Each row is a point. A path goes straight from each point to the next, and from the last back to the first. The post is the endless flat space through its rows: a point in 2 columns, a line in 3, a plane in 4, and so on, so that a path can go around it. How many times does the path go around the post? Going back the other way cancels.

Post (2 x 3)
[32 -16 26]
[-26 5 -19]
Path (23 x 3)
[-3 24 51]
[-3 -6 33]
[15 -21 -8]
[-21 3 -29]
[17 10 -15]
[20 -21 -8]
[-16 -8 -10]
[59 -36 58]
[40 -31 10]
[-10 8 -38]
[10 15 35]
[-7 -2 24]
[-2 -35 -44]
[-5 -2 -19]
[33 17 46]
[-15 5 42]
[-44 0 -23]
[17 -33 -38]
[-23 16 -17]
[-52 36 23]
[16 -29 30]
[41 -46 -10]
[9 1 -20]
Times around: 4

Post (8 x 9)
[12 13 6 -9 -31 6 15 37 47]
[7 4 28 -10 -24 20 1 16 6]
[1 32 -2 29 0 -22 2 -24 0]
[-6 10 14 6 -9 -23 8 21 -10]
[-52 1 -29 24 19 5 -7 -70 -13]
[33 -20 -3 -4 2 37 -62 29 23]
[12 -14 9 -16 -1 13 42 18 -7]
[16 -8 3 10 -19 -19 -7 -8 -13]
Path (30 x 9)
[23 26 1 44 -17 19 -52 6 20]
[-2 2 -19 13 -9 5 15 -47 -17]
[-7 20 -23 3 -24 19 -37 -68 3]
[-1 -3 25 -29 6 29 -1 10 9]
[45 -8 27 -6 -67 -31 -29 60 42]
[0 3 45 1 -31 -15 12 93 8]
[-29 -21 0 -12 22 39 50 15 -24]
[-31 39 13 14 -3 38 -41 -28 -12]
[-17 8 -17 -9 -28 -53 3 -17 -5]
[-1 1 12 6 15 10 -5 -90 5]
[19 44 13 31 -28 -20 -10 8 48]
[0 48 44 36 -17 11 -70 24 11]
[-26 0 3 -11 -32 21 -5 47 2]
[24 -11 -21 10 23 25 -67 -3 0]
[-34 11 27 0 -30 -7 -53 -47 -17]
[13 19 38 24 -4 -43 -16 -24 -22]
[34 -18 -10 6 -46 -9 4 17 55]
[-14 1 13 -9 -16 5 48 69 2]
[39 43 28 3 -19 14 -7 20 -25]
[29 9 15 -5 -12 1 -24 27 2]
[-1 14 54 -15 0 29 -34 -12 -3]
[-5 -9 18 -3 -18 5 31 8 32]
[-26 9 47 52 -6 -23 -24 -18 -50]
[19 -22 -57 21 9 36 -25 10 1]
[24 -41 -18 -31 -17 38 -46 22 -21]
[-5 41 7 5 9 -39 -42 31 16]
[-11 -14 10 -15 47 0 10 -11 2]
[-4 -9 68 -9 -9 30 0 32 -19]
[-44 56 15 57 -48 -24 -6 3 7]
[-3 -13 -26 9 23 31 -1 -4 -12]
Times around: 5
